Each row of a before or after table is a point. The points were changed in one or more steps. Then noise was added and the rows were shuffled. The steps act on columns, c1 being the first. What was done? A step turns or swaps two columns, mirrors them in a line or flattens them onto one, adds a multiple of one to another, or multiplies or shifts one. Angles are multiples of 10 degrees, from the lower column toward the higher: turns from -170 to 170, lines from 10 to 170 but not 90. Use the fewest steps. Two steps may share a column if one is a turn and the other turns, adds or multiplies; they go together, in the order done. Otherwise the lowest column goes first.

Before:
[[-0.76  0.30]
 [-0.13  0.64]
 [ 0.13  0.79]
 [-0.30  0.47]
 [ 0.47 -0.67]
 [ 0.38  0.08]
 [-0.45 -0.09]
 [-0.51 -0.35]
 [-0.75 -0.29]
 [-0.12 -0.17]
 [-0.11  0.44]
 [-0.48 -0.41]
 [-0.23  0.29]]
After, 13 rows:
[[-0.14 -0.56]
 [-0.15 -0.39]
 [-0.81  0.03]
 [ 0.40  0.05]
 [ 0.38 -0.71]
 [-0.56 -0.48]
 [ 0.04 -0.46]
 [-0.15  0.11]
 [ 0.21  0.76]
 [ 0.09 -0.66]
 [-0.45 -0.11]
 [-0.57  0.18]
 [-0.57  0.20]]
Steps: mirror c1 and c2 in the line at 10 degrees

Before, 9 rows:
[[ 0.10  0.02  0.38  0.04]
 [-0.43  0.25 -0.48  0.61]
 [-0.68  0.24 -0.16  0.68]
 [-0.33 -0.13  0.38 -0.12]
 [-0.23  0.37  0.06  0.00]
 [ 0.22 -0.11  0.35 -0.04]
 [-0.58  0.52  0.04  0.90]
 [ 0.17 -0.40  0.68 -0.24]
 [-0.47  0.39  0.47  0.28]]
After, 9 rows:
[[ 0.17 -0.39  0.68 -0.38]
 [-0.33 -0.13  0.36 -0.20]
 [-0.43  0.26 -0.46  0.98]
 [ 0.21 -0.11  0.34 -0.07]
 [ 0.11  0.01  0.37  0.07]
 [-0.24  0.39  0.06 -0.01]
 [-0.47  0.39  0.47  0.46]
 [-0.67  0.24 -0.16  1.10]
 [-0.58  0.51  0.03  1.46]]
Steps: multiply c4 by 1.6

Before (8 x 6):
[[-0.03  0.46  0.14 -0.51  0.62 -0.15]
 [-0.83  0.29 -0.76  0.64 -0.29  0.47]
 [ 0.74  0.30 -0.40 -0.47 -0.08 -0.11]
 [ 0.25 -0.26 -0.15  0.07 -0.35  0.06]
 [ 0.62  0.45 -0.10 -0.99  0.06 -0.18]
 [-0.21  0.25 -0.54  0.63  0.20  0.70]
 [-0.15  0.03 -0.69  0.32  0.28 -0.19]
 [ 0.64  0.81  0.11 -0.13 -0.29 -0.23]]
After, 8 rows:
[[-0.30  0.20 -0.56  0.65 -0.08  0.71]
 [ 0.31  0.46 -0.11 -0.93  0.57 -0.22]
 [-0.18  0.23 -0.77  0.56 -0.89  0.48]
 [ 0.44  0.27 -0.36 -0.47  0.61 -0.11]
 [ 0.50  0.77  0.10 -0.09  0.43 -0.24]
 [ 0.49 -0.33 -0.16  0.10  0.05  0.05]
 [-0.33  0.00 -0.76  0.33  0.05 -0.16]
 [-0.55  0.39  0.07 -0.50  0.30 -0.19]]
Steps: turn c1 and c5 by 60 degrees

Before, 10 rows:
[[-0.14 -0.02 -0.51  0.19  0.10  0.29  0.54  0.54 -0.42]
 [-0.40  0.13 -0.05  0.36 -0.25 -0.34 -0.21 -0.17  0.42]
 [-0.11 -0.07 -0.71  0.17  0.68 -0.33 -0.64  0.36 -0.55]
 [-0.11 -0.31  0.00 -0.83 -0.15 -0.02  0.15  0.00 -0.43]
 [-0.08 -0.31 -0.01  0.05  0.99  0.01 -0.28  0.65 -0.63]
 [ 0.68  0.25  0.04 -0.16  0.36 -0.02 -0.53  0.02 -0.37]
 [ 0.01  0.28  0.13 -1.33 -0.07  0.09 -0.32  0.69 -0.40]
 [-0.02  0.25 -0.29 -0.55 -0.03 -1.43 -0.28  0.09  1.03]
 [-0.10  0.43 -0.13  0.18  0.79  0.16 -0.16 -0.31 -0.46]
 [ 0.18  0.11 -0.02 -0.92 -0.04  0.17 -0.41 -0.32  0.64]]
After:
[[-0.19 -0.42  0.02  1.16 -0.12 -0.44 -0.10 -0.29 -0.13]
 [-0.01 -0.35 -0.34  1.10  0.08 -2.00  0.04  0.09  0.38]
 [ 0.84 -0.05 -0.02 -0.51 -0.60 -0.58 -0.42  0.66 -0.43]
 [ 0.68 -0.40 -0.18 -0.41 -0.42 -0.43  0.24 -0.28 -0.26]
 [-0.19 -0.63  0.26 -0.14 -0.81 -0.59 -0.03  0.05 -0.38]
 [ 0.04  0.32  0.01  0.34  0.15 -0.65 -0.20 -0.05 -0.87]
 [ 0.60 -0.49 -0.78 -0.46 -0.38 -0.94 -0.40  0.34 -0.32]
 [ 0.06 -0.25 -0.15  0.05  0.46 -0.93  0.03 -0.19  0.56]
 [-0.08 -0.42  0.11  0.78  0.01 -0.54  0.07  0.72 -1.18]
 [ 0.22  0.50 -0.57 -0.49  0.02 -0.30  0.27  0.57 -0.18]]
Steps: add 0.3 times c1 to c3; turn c1 and c5 by -130 degrees; mirror c2 and c7 in the line at 60 degrees; mirror c4 and c9 in the line at 70 degrees; shift c6 by -0.60
